Rows are points. Two turns around zero, p and q, are shown by what they do to some points. Write where each new point lands after one turn and then the other. Backwards means that the second turn is done in reverse. Each puzzle has new turns, and all numbers are rounded.

Turn p:
[ 1.94 -1.35 -0.65] => [ 1.34 -0.09  2.05]
[-3.09  1.34 -0.23] => [-0.64  0.07 -3.31]
[0.46 0.96 0.01] => [-0.47  0.94  0.15]
[ 1.66 -1.22  1.65] => [-0.72 -1.14  2.27]
[-0.97  0.27 -0.78] => [ 0.49  0.22 -1.16]
Turn q:
[ 1.11 -2.28 -0.35] => [ 0.75 -0.67  2.35]
[-0.15 -0.74 -1.30] => [ 1.20 -0.89  0.21]
[1.29 1.59 1.13] => [-0.68  2.22 -0.25]
[-2.25  1.43  0.52] => [-1.26 -0.67 -2.31]
Where do these land?
q, then p: [-1.09 -1.52  1.98] => [-0.32 -2.29 -1.44]
q, then p: [-0.40  1.59  0.64] => [ 0.69  1.01 -1.27]
p, then q: [-0.03  1.32 -2.24] => [ 1.22  2.01 -1.11]
q, then p: [ 1.52 -1.39 -0.38] => [-1.67 -0.39  1.20]

Turn p:
[ 1.80  0.25 -0.21 -0.04] => [ 1.02  1.44 -0.34  0.34]
[ 0.54 -0.22  0.23  2.87] => [ 0.63 -0.10  1.64  2.35]
[-0.27  0.12  0.53  2.12] => [-0.29 -0.35  1.31  1.71]
[ 0.73 -1.32  0.67  0.15] => [ 0.85  0.40  1.25 -0.55]
[-1.14 -0.07 -1.31 -1.26] => [-0.04 -1.28 -1.42 -0.97]
[-1.66  1.24  0.09 -3.85] => [-2.16 -0.11 -2.45 -2.90]
Turn q:
[-1.31  1.05 -0.43 -0.82] => [ 0.41  1.75  0.35 -0.57]
[1.65 0.39 0.96 2.18] => [ 1.28 -1.86 -0.67  1.74]
[2.07 0.25 1.99 0.58] => [ 0.74 -2.07  1.19  1.55]
[-1.19 -2.44 -1.34  2.25] => [-1.83 -0.07 -3.27  0.42]
[-0.12 -0.13 -0.08 -1.11] => [-0.42  0.28  0.73 -0.69]
[-0.05  0.29 -1.89 -0.19] => [ 0.45  0.33 -0.91 -1.60]
[-1.07  0.59  0.79 -2.89] => [-0.62  1.66  2.57 -0.85]
Where do these land?
p, then q: [ 0.87 -0.25  0.45  1.43] => [ 0.79 -0.62  0.05  1.43]
q, then p backwards: [ 1.10 -1.01  1.75 -0.03] => [-1.55 -0.06  0.24  1.68]
q, then p: [-2.36  0.75  0.61 -1.30] => [-2.35  0.99 -0.68  1.10]
q, then p backwards: [-0.75 -2.33 -1.21 -0.36] => [-1.41  1.47  0.74 -1.70]
p, then q: [ 1.15  2.83 -1.60  0.26] => [ 1.85  0.27 -2.79 -0.83]

Turn p:
[ 0.67 -1.02  0.76 -1.62] => [ 1.41  0.58  1.53 -0.20]
[-0.54  2.48 -0.75  1.88] => [-2.61  0.14 -1.82  0.61]
[ 1.59 -1.74  0.49 -0.37] => [ 0.79 -0.92  2.05 -0.51]
[ 0.32 -0.42 -1.03 -1.91] => [1.45 0.33 0.67 1.53]
[ 0.13 -0.56  1.50 -0.63] => [ 0.62  0.73  0.85 -1.16]
[-2.17  1.26 -0.97  2.64] => [-1.64 -0.85 -3.27 -0.27]
Turn q:
[ 0.80 -0.34 -1.46  1.90] => [-1.61  1.27 -1.47  0.34]
[ 1.08 -0.38 -0.61 -1.19] => [-0.09  1.14  1.34 -0.03]
[ 0.06 -1.89  0.58  0.73] => [ 1.02  1.09 -1.21 -0.85]
[ 1.89  1.76 -1.20  1.11] => [-1.89  0.67 -0.06  2.30]
[-1.89 -0.22  2.37 -0.18] => [ 2.19 -1.89 -0.64 -0.71]
[-1.95  1.07  0.33 -2.37] => [ 0.40 -2.29  2.04 -1.05]
Where do these land?
p, then q backwards: [-0.89 -0.11  1.12 -1.07] => [ 0.49 -1.66  0.36 -0.24]
p, then q: [1.71 0.65 0.18 1.58] => [ 1.08 -1.29 -0.57 -1.64]
p, then q: [ 0.03 -0.20 -0.58 -1.29] => [-0.03  0.46 -0.64  1.19]
p, then q: [ 2.16 -1.46  0.00  0.59] => [ 2.51  0.35 -0.51 -0.68]
p, then q: [-3.35  1.69 -2.28  0.24] => [-4.21  0.94 -0.78 -0.41]
p, then q: [-1.98 -1.05  0.62 -0.71] => [-0.87  1.32  1.60  0.92]
q, then p: [2.32 0.48 0.95 0.66] => [-2.45 -0.84 -0.46 -0.18]

Turn p:
[ 0.52 -2.01  1.21 -0.84 -1.08  1.19] => [ 1.62 -0.28  2.01 -0.31  0.52 -1.39]
[-1.12  0.66  0.29  2.33  2.72  3.18] => [-1.38 -3.32 -1.31  0.13  3.16  0.23]
[ 0.06 -0.46  0.45  1.29 -1.59 -1.25] => [ 0.69  1.10  1.00  1.39 -0.02  1.24]
[-0.68 -0.53  0.24 -1.66  0.70 -1.87] => [-0.18  2.14 -0.22 -1.67 -0.19 -0.24]
[ 1.14 -1.23 -1.17  0.15  1.80 -0.80] => [ 1.29  0.75 -2.25 -0.11  0.55 -0.68]
[ 1.47  1.84 -0.01 -3.15 -0.62 -0.30] => [ 0.01 -0.29  0.18 -1.98 -3.41 -0.52]
[-1.76  0.10 -0.76  1.43 -2.42  0.24] => [-1.49  0.42  1.60  2.58  0.12  0.21]
[ 0.36  1.62 -0.24  0.46  0.50 -0.39] => [-0.56 -0.51 -1.00 -0.04 -0.71  1.16]
Turn q:
[-1.03 -1.92  0.79  0.49 -0.50  2.31] => [ 2.23  1.10 -0.16 -0.60  1.03  1.90]
[-0.53 -0.28  1.09  1.34  0.25 -1.26] => [ 0.39  0.25 -1.86  0.89  0.02 -0.72]
[ 1.50  1.39  2.39 -0.33 -2.31  2.18] => [ 2.48  2.01  2.19 -1.03 -1.17 -1.64]
[ 0.60 -1.89 -1.77 -0.05  1.12 -1.16] => [-1.71 -1.21 -1.54 -1.17  0.17  1.24]
[-1.40  0.66  1.83 -1.84  1.41 -0.20] => [ 1.36 -1.90  0.63  0.96  1.66 -1.28]
[ 0.16  0.57 -1.96 -0.54 -1.22 -0.53] => [-1.31 -0.38  0.92  0.28 -1.64  0.87]
[ 0.70  1.47 -2.36  0.93  1.25 -1.33] => [-3.43  0.13 -0.18  0.67 -0.07 -0.38]
Where do these land?
p, then q: [-0.68 -0.60 -1.36 -0.49  2.37 -0.62] => [-2.29 -1.37  0.67  1.02  0.15  0.54]
q, then p: [-1.05  1.02 -0.34  0.97  0.62  0.85] => [-0.70 -0.89 -0.73 -0.03  0.87  1.32]
p, then q: [ 0.90  1.30  0.72 -1.01 -0.95 -0.40] => [ 1.56  0.19  0.86 -0.54 -1.24  0.24]
p, then q: [ 3.12 -0.51  0.24 -0.28 -3.79  1.83] => [ 1.95  1.81 -2.52 -2.28 -2.69 -1.40]
p, then q backwards: [1.28 0.54 1.54 0.00 1.54 0.99] => [ 0.19 -2.10  0.44 -1.67  0.46 -0.06]
q, then p backwards: [-0.90  0.30 -0.81 -1.20  1.61  0.82] => [-1.21 -0.14  1.27  1.29 -0.01  1.24]
p, then q: [-1.93 -1.35  2.11  0.53  0.13 -0.88] => [ 0.38 -0.28  1.02  0.27  2.50 -1.86]
q, then p: [ 0.02  1.95  0.03  0.29 -1.93 -0.40] => [ 0.08  0.22  1.50  1.09 -0.60  1.98]
q, then p: [-0.76 -2.67 -2.14  1.19  0.41 -2.18] => [-1.71 -0.58 -0.30  2.25  0.68 -3.12]
